Each point is reached from the start by the listed moves, each made 0, 1 or 2 times, or once backwards (-1), plus a little noise. Say if it took an odd or an even number of moves. Then give how often each move was made.

Moves:
(1): [ 12   0 -29  -7  33]
(2): [19 -8 -5  5 38]
Start: [  2   0   5   9 -12]
Points:
[ 29 -17  25  26  30] -> odd (-1, 2)
[  1  -1   5   8 -12] -> even (0, 0)
[ 52 -17 -34  12  96] -> odd (1, 2)
[-19   9  10   3 -50] -> odd (0, -1)

Moves:
(1): [  4 -17  19 -23  -3  -8  12]
(2): [ 15  -8  -9  -7 -12  25 -13]
(3): [  1 -15  19   9   2  -6 -32]
(4): [-15  11   6  -2 -28   0  -6]
(5): [ -3  13  -2 -13   0  -5  -3]
(6): [ 15  15  17 -30  -3   9   0]
Start: [  2 -11  -9   7   1  -5   0]
Points:
[-11 -35   8 -35  -2 -40  19] -> odd (2, 0, 0, 0, 2, -1)
[ 70 -57  22 -83  -4  38   5] -> even (2, 2, 0, -1, 0, 1)
[ 17 -45 -40  31  20  10  -6] -> odd (0, 1, 0, -1, 0, -1)
[  2 -75  71 -19 -69  -4 -60] -> even (2, 1, 2, 2, -1, 0)
[ 16 -52  -7  -9  20 -14 -31] -> odd (1, 1, 1, -1, 2, -1)

Moves:
(1): [  8   7  42   1   0   4  -1  23 -29   0  19 -10]
(2): [  2   4  -6   1 -19   3  -6  -5   7 -18  12   3]
(3): [ 16  -6  -1   6   6 -15   3   0  -8   2  -7 -17]
(4): [  8 -23   3   4 -17  -5   0   6   2  -2  -6   1]
(5): [ 10  -1   5   3   5  -4  -7 -11   0   2   3  -8]
(6): [-18 -11 -10  10  13 -11   0 -13  -1   5   7  11]
(7): [ -4  -3   4   4 -17  10   1   1 -12   3  -4   2]
(8): [  7 -11   9   5   9   0   6  -8 -18 -11  14   1]
(9): [ -5   5   7  -3  -8   0   9   5   6  22 -11  19]
(10): [ -6  17  -3  28  -3  27  11 -14   5  26  -9  -1]
(11): [  2   5   8  -8   4  -5   8   7   2  -8 -14   0]
(12): [-15  -5   0 -13  -3 -18   3   5  11  20   2   4]
Start: [ -5  10   4  15  -3  -9  -6  20   1 -10   1   1]
Points:
[-32 -50   8  87  -9  24  13 -12 -30   9  -2  38] -> even (0, -1, -1, 2, 0, 2, 1, 1, 0, 1, 0, -1)
[  8  38  88 -19   0 -53  -2  71 -52 -56  36   0] -> odd (2, 2, 1, -1, 0, 1, 0, 0, 1, -1, 2, 0)
[-78 -16 -18 -14 -23 -66   8  23  61 -21  14  61] -> even (0, 2, -1, 1, -1, 2, -1, 0, 0, 0, 2, 2)
[-55  24   0 102  28  24  40 -40 -31 118 -12  41] -> even (0, -1, 1, -1, 0, 2, 1, 1, 2, 2, -1, 0)
[ 13  38  17   5 -26   8 -31  58   1 -40  37 -30] -> even (1, 1, 0, 0, -1, -1, -1, -1, -1, 0, -1, 0)
[ -2 -15  66 -25 -36 -38 -12  82  15  19 -13 -24] -> even (1, -1, -1, 2, 1, -1, 0, -1, -1, 0, 1, 2)
[ 23  -7  56 -34 -30 -37 -47  62   2 -30  28 -33] -> even (1, 0, -1, 1, 2, -1, 0, -1, -1, -1, 0, 1)
[ 18 -16   0  28  86 -71 -28 -31 -34 -51  43 -14] -> even (0, 0, 1, -1, 2, 2, -1, 1, 0, -1, 0, -1)
